Each row of a before or after table is a point. One or more steps were done to the points. Then noise was added and the rows were shuffled. The steps act on how far a point lies along the listed directions, d1 being the first. What was done? A step turns or swaps two directions, mirrors them in a line or flattens them onto one, adds a multiple of one to another, or multiplies one. Angles are multiples of 10 degrees, from the lower direction toward the higher: turns from -170 to 170, lines from 10 to 170 but not 90. Use the fewest steps. Two steps may share a direction if one is a turn and the other turns, adds or multiplies; they go together, in the order done. Otherwise the lowest direction goes first.

Directions:
(1): [-0.44  0.11]
(2): [-0.11 -0.44]
Before (10 x 2):
[[-0.20  0.06]
 [-0.17 -0.18]
 [-0.15 -0.20]
 [ 0.89 -0.03]
 [ 0.10 -0.13]
 [-0.21  0.27]
 [-0.24 -0.24]
 [-0.51 -0.66]
 [-0.18  0.10]
 [-0.23 -0.14]]
After:
[[-0.20  0.00]
 [-0.28 -0.05]
 [-0.01 -0.17]
 [-0.83 -0.16]
 [-0.24 -0.15]
 [ 0.37  0.81]
 [-0.05 -0.25]
 [ 0.10 -0.36]
 [-0.40 -0.13]
 [-0.02  0.14]]
Steps: swap d1 and d2

Directions:
(1): [ 0.20  0.29 -0.31  0.36 -0.18 -0.48]
(2): [ 0.01 -0.16 -0.48  0.37  0.06  0.47]
(3): [ 0.27 -0.44 -0.37 -0.39  0.04 -0.23]
Before (11 x 6):
[[-0.05 -0.37  0.27 -0.32  0.22  0.29]
 [ 0.08 -0.12  0.45 -0.13  0.29  0.00]
 [ 0.09  0.20  0.32  0.11 -0.22 -0.09]
 [-0.22  0.15  0.35 -0.17 -0.11  0.69]
 [-0.58  0.37  0.94 -0.24  0.03  0.18]
 [ 0.06 -0.19  0.29 -0.34  0.17 -0.48]
 [ 0.15  0.00  0.24 -0.21  0.00 -0.68]
 [ 0.27  0.31 -0.10  0.00 -0.11 -1.06]
 [-0.19 -0.34  0.05 -0.56  0.13  0.36]
 [ 0.13 -0.57 -0.19  0.00  0.21  0.68]
 [-0.37  0.49  0.34  0.21  0.04  0.05]]
After (11 x 6):
[[-0.27 -0.19  0.17 -0.38  0.14  0.43]
 [-0.12  0.03  0.43 -0.11  0.13 -0.34]
 [-0.33  0.04  0.70 -0.63  0.05 -0.08]
 [ 0.08 -0.47 -0.15  0.08  0.21  0.74]
 [-0.03 -0.07  0.17 -0.41 -0.11  0.50]
 [ 0.16  0.50  0.02  0.22 -0.11 -0.96]
 [ 0.07 -0.13  0.44 -0.08  0.25  0.01]
 [ 0.17  0.12  0.22  0.00 -0.21 -0.21]
 [-0.12 -0.30  0.30 -0.21  0.23  0.34]
 [-0.17  0.17  0.08 -0.15  0.09 -0.18]
 [ 0.04  0.19  0.34  0.03  0.00 -0.52]]
Steps: flatten d2 and d3 onto the line at 10 degrees

Directions:
(1): [-0.37 -0.48 -0.27 -0.13  0.14 -0.04 -0.54 -0.38 -0.11]
(2): [ 0.43 -0.03  0.34 -0.29 -0.34  0.11 -0.27 -0.39  0.42]
(3): [-0.09  0.64 -0.28 -0.33 -0.06 -0.52 -0.15 -0.15 -0.02]
(4): [ 0.09 -0.39 -0.46  0.09 -0.39 -0.40  0.22  0.17  0.39]
Before, 8 rows:
[[-0.03  0.16 -0.48 -0.15 -0.35 -0.25 -0.44 -0.17  0.36]
 [-0.15  0.02  0.01  0.40 -0.10  0.15  0.62  0.64  0.27]
 [-0.11 -0.82 -0.15  0.19  0.02 -0.01  0.27  0.26  0.13]
 [-0.10  0.25  0.11  0.18  0.17  0.02  0.23  0.23 -0.33]
 [ 0.39 -0.29  0.14  0.04 -0.06  0.44 -0.11  0.12  0.39]
 [-0.08 -0.53 -0.30  0.45 -0.14 -0.32  0.45  0.52  0.19]
 [ 0.66  0.45  0.32 -0.22 -0.60 -0.51  0.39  0.07  0.45]
 [-0.14  0.14 -0.53  0.26  0.23 -0.58 -0.08  0.29 -0.19]]
After:
[[ 0.19 -0.52  0.01  0.13  0.08  0.50 -0.17  0.12  0.25]
 [-0.08  0.27  0.13  0.18  0.14  0.01  0.25  0.23 -0.32]
 [-0.26 -0.13 -0.06  0.45 -0.01  0.19  0.58  0.65  0.20]
 [-0.03  0.28 -0.50 -0.20 -0.39 -0.31 -0.45 -0.21  0.38]
 [ 0.14  0.40 -0.34  0.18  0.04 -0.59  0.03  0.30 -0.02]
 [ 0.11 -0.83  0.05  0.22 -0.08  0.13  0.37  0.31  0.25]
 [-0.01  0.12 -0.21 -0.17 -0.22 -0.70  0.10  0.01  0.03]
 [ 0.04 -0.54 -0.19  0.46 -0.20 -0.23  0.51  0.55  0.27]]
Steps: flatten d1 and d2 onto the line at 50 degrees; multiply d3 by 1.3

Directions:
(1): [-0.08 -0.42  0.15 -0.25  0.58  0.14 -0.18  0.02 -0.04  0.58 -0.03 -0.47]
(2): [ 0.03 -0.20  0.15  0.17  0.17 -0.11  0.13  0.35 -0.34  0.30 -0.50  0.70]
(3): [ 0.22 -0.07  0.33  0.28  0.27 -0.26  0.40  0.19  0.59  0.12  0.51  0.15]
(4): [ 0.06  0.07 -0.26  0.19 -0.03 -0.19  0.16 -0.84  0.24  0.46 -0.26  0.12]
Before (8 x 12):
[[-0.01 -0.11 -0.17 -0.15  0.09  0.00 -0.07  0.04 -0.33  0.25 -0.79  0.39]
 [ 0.17  0.23  0.00  0.12 -0.12 -0.12  0.20 -0.38  0.30 -0.17  0.31  0.03]
 [-0.18  0.14 -0.05 -0.16 -0.22  0.09 -0.15  0.19 -0.27 -0.24 -0.04  0.07]
 [ 0.06  0.20 -0.21  0.28 -0.04 -0.11  0.08 -0.13 -0.33  0.18 -0.80  0.75]
 [ 0.00 -0.13 -0.22  0.08  0.32 -0.24  0.09 -0.61  0.57  0.71  0.24 -0.33]
 [ 0.01 -0.09  0.09  0.03  0.03  0.03  0.16  0.12  0.03 -0.07  0.00  0.03]
 [-0.03 -0.11 -0.01 -0.14 -0.09  0.21 -0.26  0.15 -0.10 -0.21  0.05 -0.26]
 [ 0.03 -0.03  0.02  0.24  0.28 -0.07  0.11 -0.14 -0.08  0.59 -0.33  0.49]]
After, 8 rows:
[[ 0.00 -0.12  0.09  0.06  0.06 -0.04  0.25  0.11  0.15 -0.08  0.06  0.12]
 [-0.12  0.01 -0.15 -0.21 -0.31  0.27 -0.37  0.02 -0.26 -0.41 -0.07 -0.30]
 [ 0.27  0.09  0.14  0.21  0.13 -0.19  0.36 -0.46  0.60  0.06  0.56 -0.06]
 [ 0.08 -0.35  0.18  0.05  0.68 -0.25  0.17 -0.07  0.83  0.72  0.78 -0.58]
 [-0.18 -0.15 -0.34 -0.41  0.01  0.24 -0.35  0.04 -0.90  0.23 -1.24  0.34]
 [-0.27  0.26 -0.31 -0.25 -0.43  0.13 -0.29 -0.07 -0.51 -0.27 -0.34  0.07]
 [ 0.02 -0.21  0.17  0.19  0.51 -0.07  0.11  0.14 -0.11  0.71 -0.33  0.52]
 [-0.06  0.04 -0.32  0.12  0.09  0.02 -0.19 -0.28 -0.70  0.48 -1.25  0.71]]
Steps: turn d1 and d4 by -40 degrees; multiply d2 by 1.3; multiply d3 by 2.5

Directions:
(1): [ 0.04 -0.44  0.23 -0.05 -0.36 -0.05 -0.44  0.13 -0.12 -0.17 -0.35 -0.51
 -0.41 -0.02 -0.48  0.08 -0.10 -0.10 -0.25 -0.73]
(2): [-0.02  0.32  0.49 -0.13  0.34  0.55 -0.05  0.63 -0.40  0.06 -0.04  0.31
  0.04  0.31 -0.55  0.09 -0.05  0.41 -0.08  0.07]
(3): [-0.11  0.09  0.05  0.21 -0.09 -0.02 -0.25  0.04 -0.44  0.84  0.11 -0.04
 -0.04 -0.15  0.05  0.19  0.27 -0.19  0.86 -0.29]
(4): [-0.02 -0.15  0.59  0.00  0.11 -0.14  0.04  0.50  0.49  0.35 -0.34 -0.20
 -0.07  0.05  0.50  0.41 -0.52 -0.27  0.00  0.29]
(5): [ 0.48 -0.18 -0.01 -0.11 -0.71  0.27  0.10  0.27  0.24 -0.24 -0.03  0.45
  0.52  0.12 -0.04  0.47  0.36 -0.33  0.17 -0.10]
(6): [-0.51 -0.20 -0.16 -0.04  0.01  0.59  0.11 -0.16 -0.56 -0.02 -0.05 -0.08
  0.47 -0.19  0.06  0.06 -0.49 -0.67 -0.25  0.04]
Before (11 x 20):
[[-0.01 -0.39  0.38  0.05 -0.45 -0.02  0.26  0.28  0.43  0.02 -0.27  0.03
   0.37 -0.02  0.70  0.58 -0.50 -0.96  0.12  0.09]
 [ 0.26 -0.02  0.11  0.05 -0.11 -0.25 -0.41  0.05 -0.10 -0.04 -0.36 -0.12
  -0.46  0.04 -0.53 -0.19  0.21  0.11 -0.17 -0.71]
 [ 0.15 -0.17  0.23 -0.29 -0.07 -0.43 -0.44 -0.07  0.14 -0.30 -0.21 -0.59
  -0.70 -0.12 -0.43 -0.13 -0.24  0.42 -0.16 -0.64]
 [ 0.16 -0.19  0.62  0.28 -0.50 -0.49 -0.37  0.52  0.51  0.52 -0.42 -0.26
  -0.39  0.04  0.41  0.55 -0.07 -0.25  0.33 -0.26]
 [ 0.01  0.07  0.28 -0.16  0.28  0.08 -0.04  0.36 -0.17 -0.44 -0.31  0.07
  -0.52  0.21 -0.79 -0.20 -0.12  0.53 -0.32 -0.35]
 [ 0.02  0.21 -0.28  0.06 -0.49  0.04  0.13 -0.39 -0.21  0.33  0.26  0.39
   0.50 -0.19  0.30  0.26  0.66 -0.43  0.76  0.11]
 [ 0.15 -0.01 -0.32 -0.15 -0.07  0.33 -0.06 -0.29 -0.37 -0.25  0.33  0.12
   0.50  0.03 -0.17 -0.02  0.23 -0.23 -0.25 -0.13]
 [-0.11 -0.14  0.02  0.02 -0.15 -0.25  0.05 -0.12  0.10  0.49 -0.08  0.01
   0.15 -0.16  0.43  0.47 -0.07 -0.55  0.51  0.02]
 [ 0.56  0.13  0.09  0.03 -0.63  0.23 -0.16  0.34 -0.26 -0.05  0.14  0.54
   0.23  0.05 -0.42  0.18  0.44 -0.15  0.46 -0.35]
 [ 0.14 -0.07  0.29  0.07  0.04 -0.14 -0.04  0.29  0.26  0.14  0.02  0.01
  -0.07  0.11  0.09  0.04  0.02  0.10  0.10 -0.23]
 [-0.05 -0.19  0.39  0.03 -0.27  0.08 -0.61  0.36 -0.41  0.41 -0.19 -0.04
  -0.27 -0.03 -0.21 -0.01  0.04 -0.07  0.12 -0.40]]
After:
[[-0.05 -0.28  0.12  0.11 -0.45 -0.13 -0.68  0.02 -0.42  0.46 -0.10 -0.14
  -0.32 -0.16 -0.13 -0.10  0.19 -0.24  0.26 -0.53]
 [-0.29 -0.01 -0.73  0.04 -0.34  0.37  0.28 -0.67 -0.66 -0.46  0.39  0.39
   0.58 -0.13 -0.12 -0.24  0.24 -0.49  0.07 -0.22]
 [ 0.35 -0.26 -0.02 -0.25 -0.34 -0.72 -0.30 -0.28  0.59 -0.35 -0.13 -0.52
  -0.53 -0.24  0.03 -0.03 -0.11  0.17 -0.05 -0.45]
 [-0.22  0.16 -0.45  0.03 -0.01  0.00  0.12 -0.47 -0.51  0.38  0.28  0.27
   0.27 -0.13  0.02  0.10  0.37 -0.31  0.64 -0.05]
 [ 0.03 -0.14  0.28 -0.15  0.24  0.21 -0.04  0.19 -0.03  0.11 -0.02 -0.17
   0.26  0.02  0.33  0.28 -0.46 -0.52 -0.32  0.19]
 [ 0.16  0.08 -0.63  0.34 -0.80 -0.19 -0.32 -0.54 -0.29 -0.04  0.23  0.23
  -0.06 -0.16 -0.25 -0.13  0.87 -0.06  0.46 -0.62]
 [ 0.35 -0.19  0.44  0.01 -0.68  0.25 -0.14  0.54 -0.17  0.21 -0.13  0.22
   0.29 -0.09 -0.03  0.53 -0.08 -0.72  0.45 -0.32]
 [ 0.19 -0.10 -0.02  0.09 -0.15 -0.10 -0.06  0.03  0.03 -0.09  0.14  0.09
   0.08  0.06 -0.09 -0.12  0.32  0.09  0.11 -0.40]
 [ 0.21 -0.33  0.38 -0.15 -0.04 -0.33 -0.12  0.39  0.31 -0.55 -0.56 -0.24
  -0.60  0.13 -0.48 -0.02 -0.23  0.21 -0.38 -0.47]
 [ 0.29 -0.23  0.10  0.05 -0.33 -0.53 -0.27  0.02  0.34  0.12 -0.48 -0.18
  -0.37 -0.08  0.01  0.03  0.01 -0.22 -0.09 -0.56]
 [-0.22  0.28  0.20  0.08 -0.19  0.26  0.11  0.06 -0.31  0.78  0.11  0.33
   0.62 -0.11  0.49  0.49  0.21 -0.60  0.81  0.34]]
Steps: turn d1 and d2 by -40 degrees; multiply d3 by 1.3; multiply d4 by -1; turn d5 and d6 by 30 degrees
